Each row is a point. The points of each table are mixes of a few directions, plus a little noise. Count the directions of each table, and those that both share. Where both have some left over, give the other angles between the two spaces (their principal angles), to ten degrees, smallest first.

First (5 x 3)
[[ -4 -53  23]
 [ -6 -79  34]
 [  4  49 -21]
 [  1   3  -2]
 [  7  79 -34]]
Second (5 x 3)
[[ -6 -25  29]
 [-13  31  44]
 [  5 -61 -10]
 [-10  10  33]
 [ 24  45 -93]]
Directions: first 1, second 2, shared 1

First (10 x 8)
[[  4  15 -22  17   9 -13   7  10]
 [ -4  56 -36 -14  32 -31 -14  63]
 [-45 -83  32 -13   3  -1   2 -21]
 [ 24  10  95  43 -30  77  29 -70]
 [-33  22 -18 -25  42 -35 -16  65]
 [ 33 -39 -50 -47 -49  -7 -28 -29]
 [-23   4   0 -11  23 -15  -6  30]
 [ -6  72  26  48  40   6  23  33]
 [ 24 -17  -3 -34 -37  16 -19 -26]
 [ 25 -41 -23  36 -32   4  21 -57]]
Second (7 x 8)
[[ 16 -77 -21  32 -39   2  22 -72]
 [  1  -4  -1   2  -2   0   1  -4]
 [ 12 -61 -17  25 -31   1  17 -57]
 [ -2  12   3  -5   5  -1  -4  11]
 [-17  88  24 -36  45  -2 -25  82]
 [-17  86  24 -35  44  -2 -24  80]
 [  9 -44 -12  18 -22   1  12 -41]]
Directions: first 4, second 1, shared 1

First (8 x 14)
[[-50  27   1 -19 -39 -13  -9  27  14  90 -15 -20  36 -61]
 [ 64 -62   1  57  75  38  41 -48 -54 -77   3  24   3  80]
 [-43  43  -5 -35 -32 -44 -14   4  35  74  -7 -17  24 -62]
 [ 46 -33   0  26  58   9  34 -51 -23 -57   7  19   1  51]
 [-17  47 -22 -24 -17 -83 -59 -12  30   6   5  -6 -27 -25]
 [ -7   8   3 -11 -19   5  -9  20  11  -2   3  -2 -13  -6]
 [ 44 -27  21 -14  33  54  69 -27  15 -75  20  23 -13  44]
 [-36  -3   2  21 -61  34 -52  89 -27  42 -16 -20 -11 -19]]
Second (9 x 14)
[[ 20  10  10  25  62  44  41  20  13  29  14  46 -75  48]
 [  7  31 -30 -51 -51 -62 -37 -31 -14  -3 -62 -63  40  16]
 [-82  26 -35 -46 -19 -25 -68  -8  -8 -52   9 -20  73   3]
 [ 40 -32  43  48 -49 -10  21  -2  -8  24  28  27   6 -75]
 [ 65 -38  22  27  61  58  77  24  30  26  -3   3 -76   5]
 [ 40 -16 -22 -44  63  41  45  17  34 -16 -40 -61 -37  28]
 [-93 -20  -2  32  28  14 -42  -5 -14 -17  18   7  15  25]
 [-25  47 -11 -29 -36 -23 -37   8  -6 -24  48  44  46 -26]
 [ 30  -7  26  38 -56 -38   0 -22 -22  37  -8  10   6 -31]]
Directions: first 4, second 5, shared 0; angles 40, 50, 70, 80

First (8 x 24)
[[-12  95 -56   5  25 -34 -23 -19 -12 -46  26  14  34 -30  15 -47  64 -22
  -17  63   1  35  35  -2]
 [ -7  24 -24  47  44   1   8   5   1  -6 -15 -19 -31 -34 -18  14 -14 -42
   25  12  16  16 -20  19]
 [-11 -31  20 -32 -25  16  -1  -8   6  16  -7   5   6  17  10  -4   4  43
    4 -11 -16   3  20 -17]
 [ -4 -77  35 -23 -32  67   9  12  12  43 -41  -5 -36   6   6  36 -67  64
   19 -48  -5 -40  14 -20]
 [ -6 -52  31 -15 -17  21  10   0   9  26 -16  -6 -13  18  -3  15 -19  28
   16 -27 -10  -2  -4  -7]
 [ 63  -1  19  -7 -37 -38  -4  30 -15 -15  45  23  35  40   2   9 -17 -31
  -68 -28  16 -74 -39  14]
 [-11 -16  13   1   7 -12   9  -9   5   8   0  -9   0  11 -10  -2  17  -6
   17  -1  -9  30 -13   5]
 [-12  59 -38  24  35 -21  -7 -10  -5 -26   8  -3   5 -28  -2 -20  32 -33
    5  39   6  32   7   9]]
Second (9 x 24)
[[ 26 -31  65  15  60  45  23  56 -19  23   7  56 -22 -23  13 -40   9  -3
   67  15   5 -25 -36  40]
 [-18  34 -43  -4 -16 -14 -16 -28   5 -18  -4 -20  10  -6   0   7   5   4
  -26  10  -1  18  31 -20]
 [ 36 -79  88   6  20  22  32  50  -8  38   8  31 -18  22  -7  -2 -17  -8
   42 -31   1 -35 -65  37]
 [ -2  43 -31  -6  -2  -4 -16  -6  -6 -21   7   8  15 -14  14 -16  13   5
  -20  22   3  -4  28 -11]
 [-14  39 -39  -3  -6  -8 -16 -19   2 -19  -2  -9  10 -13   5  -4  10   4
  -18  17   0  12  31 -16]
 [-32  29 -36   8  14   4  -7 -23   7  -8 -18 -19  -9 -25  -2  -1  10   4
   12  21  -2  37  28 -12]
 [ 13 -52  63  16  44  34  28  39  -6  32  -5  27 -29  -7  -3 -14  -5  -5
   64  -5   0  -7 -43  33]
 [-25  -3 -35  -6 -45 -32  -7 -45  20  -3 -14 -55   4  25 -21  44 -16   0
  -37 -26  -7  30  13 -26]
 [ 16  17 -30 -26 -69 -46 -21 -23   3 -22  22 -18  40  41   0  26 -11   0
  -86 -24   1 -27  14 -26]]
Directions: first 4, second 3, shared 2; angles 80
